Each row is a point. Any point is a mix of the corners, with weights that add up to 1. It lies inside the corners' shape when no weight is negative. Is each point inside? If not, which corners have a negative weight?

Corners:
(1): +0.63 +0.34 -0.34
(2): +0.17 -0.37 -0.65
(3): -0.18 +0.33 +0.25
(4): -0.02 -0.59 +0.33
Points:
+0.02 -0.09 +0.01 => inside
+0.20 -0.23 -0.51 => inside
+0.06 -0.32 +0.17 => inside
+0.27 +0.00 -0.52 => outside (4)

Corners:
(1): +0.10 -0.33 -0.10 -0.19 -0.02 -0.66
(2): -0.58 +0.22 +0.38 -0.11 -0.37 -0.15
(3): +0.37 -0.24 +0.20 +0.30 +0.84 -0.34
(4): +0.48 -0.01 -0.61 +0.51 -0.20 +0.31
(5): -0.42 +0.51 -0.35 +0.14 +0.86 +0.05
(6): -0.47 -0.13 +0.14 -0.01 -0.04 +0.00
(7): -0.60 -0.24 +0.69 -0.94 -0.21 -0.14
Points:
-0.45 +0.00 +0.29 -0.21 -0.16 -0.13 => inside
-0.15 -0.10 +0.04 -0.15 +0.25 -0.18 => outside (2)
-0.07 +0.07 -0.03 +0.36 +0.48 -0.01 => outside (1, 7)
+0.02 -0.17 +0.06 -0.20 +0.21 -0.24 => outside (2, 6)
-0.04 +0.07 -0.08 +0.13 +0.49 -0.08 => inside

Corners:
(1): +0.62 -0.07 -0.37 -0.18 -0.92 -0.05 -0.22 +0.88 -0.38
(2): -0.80 -0.13 -0.42 +0.02 +0.42 +0.64 -0.12 -0.15 +0.14
(3): -0.26 -0.20 -0.60 +0.11 +0.51 +0.21 +0.53 -0.13 +0.24
(4): +0.01 +0.46 +0.21 -0.22 +0.19 +0.20 +0.30 -0.60 +0.37
(5): -0.60 +0.41 +0.14 -0.33 +0.57 -0.43 +0.61 -0.09 -0.19
(6): -0.32 +0.02 +0.08 -0.07 +0.54 -0.24 +0.16 -0.10 +0.66
(7): +0.36 -0.68 +0.34 +0.63 -0.68 -0.28 +0.07 +0.77 -0.45
(8): +0.59 -0.83 +0.19 -0.25 -0.54 -0.58 -0.06 +0.37 -0.71
(9): -0.96 +0.14 -0.76 +0.59 +0.48 -0.17 -0.17 -0.39 +0.17
(10): +0.11 +0.49 -0.02 -0.07 +0.79 +0.17 +0.05 -0.44 +0.36
Points:
+0.10 -0.07 +0.02 -0.10 -0.10 -0.05 +0.13 +0.16 -0.10 => outside (9)
-0.40 +0.13 -0.09 +0.05 +0.43 -0.09 +0.23 -0.28 +0.20 => outside (1)
-0.36 +0.12 +0.01 -0.05 +0.51 -0.01 +0.23 -0.30 +0.28 => outside (1)
-0.05 +0.18 -0.11 -0.09 +0.23 -0.07 +0.13 +0.02 +0.03 => inside
-0.34 -0.05 -0.26 +0.15 +0.25 -0.18 +0.03 -0.10 +0.05 => inside
+0.13 +0.04 -0.05 -0.05 +0.00 +0.10 +0.08 +0.15 +0.26 => outside (5, 8, 9)
-0.18 +0.00 -0.03 -0.05 +0.30 -0.15 +0.13 +0.00 +0.37 => inside
+0.01 -0.05 +0.07 -0.04 +0.13 -0.06 +0.19 +0.06 +0.01 => outside (9)
-0.22 +0.21 -0.14 +0.06 +0.37 +0.00 +0.11 -0.26 +0.20 => inside

Corners:
(1): +0.24 +0.22 +0.60 -0.29 +0.36 -0.16 -0.85 +0.16 -0.02 -0.01 +0.62 -0.07
(2): -0.01 -0.04 +0.21 -0.16 -0.52 +0.15 -0.08 +0.61 +0.30 +0.23 +0.51 -0.22
(3): -0.60 +0.11 +0.54 +0.38 -0.19 -0.07 -0.14 -0.57 -0.54 +0.03 -0.25 +0.14
(4): +0.22 +0.16 -0.11 -0.07 +0.52 +0.63 +0.18 -0.23 -0.43 -0.20 +0.28 -0.35
(5): -0.15 -0.59 -0.57 -0.41 -0.08 +0.20 +0.10 +0.48 +0.17 +0.51 -0.61 -0.19
(6): +0.42 -0.60 -0.15 -0.48 -0.49 +0.25 -0.35 +0.43 +0.56 +0.42 -0.34 +0.47
(7): +0.00 +0.27 +0.37 +0.83 +0.64 +0.06 -0.36 -0.30 +0.23 +0.29 +0.56 -0.78
(8): -0.09 -0.22 -0.32 +0.06 -0.37 +0.24 -0.26 +0.49 -0.22 +0.60 -0.33 -0.48
(9): +0.07 -0.42 -0.23 +0.24 +0.34 +0.34 +0.26 -0.14 -0.04 -0.48 -0.17 +0.14
(10): +0.55 -0.20 +0.59 -0.13 +0.43 -0.19 -0.56 +0.10 -0.39 +0.27 -0.03 -0.51
(11): +0.21 -0.01 +0.21 -0.31 +0.03 -0.40 -0.22 +0.27 +0.11 +0.26 +0.24 +0.35
(12): -0.38 +0.43 +0.51 -0.23 -0.70 -0.22 +0.33 +0.02 +0.58 -0.44 -0.61 +0.67
(13): +0.21 -0.22 +0.03 +0.19 -0.07 +0.09 -0.38 -0.14 -0.26 -0.12 +0.43 -0.33
Points:
+0.18 -0.14 +0.01 -0.26 +0.00 -0.03 -0.13 +0.35 -0.04 +0.16 +0.05 -0.10 => outside (3, 6, 7)
+0.21 -0.35 -0.18 -0.46 -0.12 +0.12 -0.19 +0.37 +0.10 +0.32 -0.31 -0.02 => outside (2, 3, 7, 9)
-0.09 -0.25 -0.09 +0.09 +0.01 +0.17 -0.19 +0.24 -0.19 +0.83 -0.28 -0.57 => outside (1, 9, 12, 13)
+0.20 -0.08 +0.28 -0.26 +0.13 -0.05 -0.45 +0.28 +0.05 +0.39 +0.34 -0.09 => outside (8, 9, 12, 13)
-0.10 -0.19 -0.11 -0.38 -0.27 +0.03 +0.09 +0.30 +0.17 +0.10 -0.30 +0.44 => outside (7, 10, 13)
